Each row is a point. Each copy is the shape, with its points in the same order, stretched, turned, moved and blurred by noise. Some copies are also mirrored. Which?
In the rows, 128 means zero.

Shape (6 x 2)
[[134 146]
 [138  93]
 [126 199]
 [150 112]
 [ 96 162]
 [105 102]]
Copy 1 (6 x 2)
[[117 148]
 [132  79]
 [108 220]
 [118  99]
 [140 194]
 [156 113]]
Copy 1 is: mirrored
Copy 2 (6 x 2)
[[148  99]
 [160 172]
 [132  34]
 [171 149]
 [119  80]
 [138 159]]
Copy 2 is: mirrored
Copy 3 (6 x 2)
[[125 140]
 [143  83]
 [109 189]
 [150 108]
 [ 84 144]
 [107  84]]
Copy 3 is: only turned

Shape (8 x 3)
[[105 126 100]
 [134 153  94]
 [ 73  84 195]
 [140 138  93]
 [156  60 136]
 [131 159  98]
 [132  79  93]
 [151 119 145]]
Copy 1 (8 x 3)
[[115 171 101]
 [117 182 127]
 [128  75  46]
 [127 176 120]
 [186 111  91]
 [107 180 127]
 [165 163  90]
 [145 119 118]]
Copy 1 is: only turned
Copy 2 (8 x 3)
[[100 103 106]
 [ 81 109 141]
 [231  93 106]
 [ 74 123 130]
 [120 188 100]
 [ 89  99 146]
 [ 73 165  88]
 [138 133 147]]
Copy 2 is: only turned

Shape (12 x 6)
[[110 124  98 162 131 151]
 [110 168 128  68 131  71]
 [103  81 109 153 173 140]
 [130 127 112 196 134 138]
 [121 134 140  75 138 160]
 [111 151 159  84  90  68]
 [143 108 102 146 192 143]
 [108 172 151  97 136  72]
 [ 80 122 151  95 129 153]
 [165  86  74 119 156 138]
 [158 119 111 159 162 144]
 [116 133 181  97 114  98]]
Copy 1 (12 x 6)
[[ 97 112 173 118 148 123]
 [128 174  51 145 159 115]
 [101 118 177 155 108 143]
 [118 126 199 103 160 143]
 [153  82  86 128 126  96]
 [133 127  36 156 180 144]
 [136 159 176 108 102 130]
 [150 155  82 155 179 111]
 [127  56  98 169 139  98]
 [102 167 130  76  78 167]
 [149 150 174  88 127 144]
 [172  98  56 158 164 142]]
Copy 1 is: mirrored
Copy 2 (12 x 6)
[[113  97  74 109  84 112]
 [162 188 151 219 143 161]
 [103  62 100  94  80 130]
 [ 73  98  66  95  95 104]
 [175 132 113 134 135 150]
 [158 221 168 189 121 182]
 [ 95  58  81 111 132  94]
 [138 188 134 205 133 173]
 [166 136 117 126  84 192]
 [122  78 119 114 142  56]
 [ 90  86  78 103 140  88]
 [148 185 148 151 121 190]]
Copy 2 is: mirrored
Copy 3 (12 x 6)
[[160 127 144 130 103  94]
 [110 151 187 115 155 217]
 [132  96 141  94  74  88]
 [170 107 111 110 111  95]
 [111 113 165 173 136 132]
 [114 127 137 149 139 244]
 [128 118 133  82 107  65]
 [132 115 167 106 160 217]
 [129  87 175 171 110 151]
 [ 84 170 128 109  90  51]
 [134 123 112 104 111  72]
 [120  88 125 156 125 216]]
Copy 3 is: only turned
Copy 4 (12 x 6)
[[ 72  97 166 111 149 142]
 [132  70  66 125 117 124]
 [ 61 114 132 169 131 126]
 [ 84 130 155 134 169 141]
 [123  83 135 108  74 138]
 [151  81  81 116 130  88]
 [ 64 140 107 172 125 157]
 [156  78  74 143 124 124]
 [128  56 158 127  81 120]
 [ 26 153  90 124 133 131]
 [ 79 150 120 151 141 150]
 [159  90 102 146 104  95]]
Copy 4 is: only turned

Shape (12 x 8)
[[108 150 160 135  90 132 177 123]
 [145 181 136 124  71  99 173 123]
 [157 122 157 150 147 117 147 152]
 [110 106 166  56 146 110 182 131]
 [ 77  93  59  93 134 152 180 132]
 [120 113  79 158  89  97 140 140]
 [122 192 120 140 101 154 196 159]
 [139 102  83 120  96 136  97 151]
 [126 162 148 109 103  87 120 152]
 [146 175  53 135  52 173 111 132]
 [ 86 199 125 142 121 134  96  98]
 [147 122  85 148 152 158 190  91]]
Copy 1 (12 x 8)
[[154 120 173 109 123 114  79 158]
 [197 148 166 132 114 138  77 113]
 [137 123  97  84 110 140 105 139]
 [131 190 151  74 113 122 143 163]
 [130 171 143 119 189  57 144 118]
 [198 111 111 137 171  80 104 131]
 [137 132 181  95 154 141  66  95]
 [159 175  81 164 165 126 109 119]
 [165 145 144 120 133 189 115 154]
 [156 178 129 222 173 140  75  53]
 [ 99 106 176 158 138 212 131 151]
 [133 136 123 136 122  64 123  72]]
Copy 1 is: mirrored
Copy 2 (12 x 8)
[[148 165 189 138 115  87  90 143]
 [126 136 207 202  98 100 110 109]
 [182 134 124 145 102 143 131 146]
 [198 124 201  98  98  73 183  85]
 [130 186 122  87 160  60 159  76]
 [133 140 102 182 170  93 101 118]
 [107 203 176 165  75  95 121 140]
 [130 125  97 158 195 111 159 140]
 [135  92 162 172 117  92 144 146]
 [ 51 159 137 184 176 112 134 142]
 [ 52 105 137 113 121 117  76 161]
 [137 182 132 112 111 156 108  68]]
Copy 2 is: only turned
Copy 3 (12 x 8)
[[150 148  79 114 146 143 162 153]
 [164 179  88 158 138 138 187 144]
 [169 142  92 130 143 103 110 111]
 [131  72  63 155 165 122 135 132]
 [ 98  80 117  75 219 172 179 103]
 [115 160 133 110 153 102 185 114]
 [175 163  81 111 169 190 164 112]
 [121 133 171 106 142 125 168 125]
 [134 139 109 163 104 121 163 126]
 [155 177 189  88 154 197 206 142]
 [107 169 146 128 126 218 154 142]
 [152 140  91  87 236 162 121 127]]
Copy 3 is: mirrored
